Rows are points. A path goes straight from each point to the next, and from the last back to the first. The post is the endless flat space through its rows: a point in 2 columns, a line in 3, a plane in 4, and so on, so that a path can go around it. How many times does the path go around the post? Going back the other way cancels.

Post:
[[ 12 -13]]
Path:
[[ -5 -22]
 [ -3  -3]
 [ 28  22]
 [ 44 -12]
 [ 60   4]
 [ 12   7]
 [-12  -6]
 [-27 -22]
 [-15   2]
 [  2 -20]
 [ 19 -31]
 [-12 -20]
 [ -4  -2]
 [  8  -3]
 [-23 -17]
 [ -1 -36]
 [ 25 -32]]
Times around: 0

Post (8 x 9):
[[ -1  -7 -15  12   6  10  17   3  -9]
 [ 16 -19 -21  -4  17  -1  14  -4  14]
 [-22 -13  10   2   1 -17   9 -15  -1]
 [ -4   0  32  -1 -21 -14 -14  19 -23]
 [  8 -20  -2   6  22  -9   1 -27 -10]
 [-14  28  33  15 -24 -26 -30  23  -5]
 [  0  10 -12 -26  11  -3 -12   0  -2]
 [-13 -12  10   1  -9  14 -23  -1  -2]]
Path (21 x 9):
[[ 18  -8  11  11   6   3  -3  10 -10]
 [-24 -17  35 -56  -4 -18 -30  29 -25]
 [ -5  -4 -12 -16  -5   4 -22  19  -8]
 [ -5   1 -18 -15 -36  42  12  53  -6]
 [ 26  -4   3 -18  -4  18  12  -4 -22]
 [ -2   0  27  13  12 -41  32   9  -3]
 [ -2 -18 -10  -8  33  13 -11   7 -23]
 [ 23 -36  19  27  -6  35  20  -4  -6]
 [ 10   7  13 -21  -9 -21   3  11 -13]
 [-11  -2   3 -11 -10 -37 -11  -6  18]
 [  2 -20 -18  26   9  14   0  34 -11]
 [  2   5   4  15  29 -13   7  18   1]
 [-10  19  17   2 -13  14 -23   6  -8]
 [ 14   1  15  50 -27  -1   2 -19 -12]
 [  3 -34   1  30  -4  -2   9 -12  -7]
 [-12  -6 -13  11  15 -17   5  -1   9]
 [-33   3  26 -19  -1 -20  14   7 -18]
 [ 15 -14 -11 -16  21  13 -28 -28  14]
 [-30   1  30  13 -16 -30 -15 -60 -21]
 [ 11  42 -26 -13 -10 -10 -37  -8  17]
 [ 21  -5  -6  17   5   6   5 -10   7]]
Times around: 1
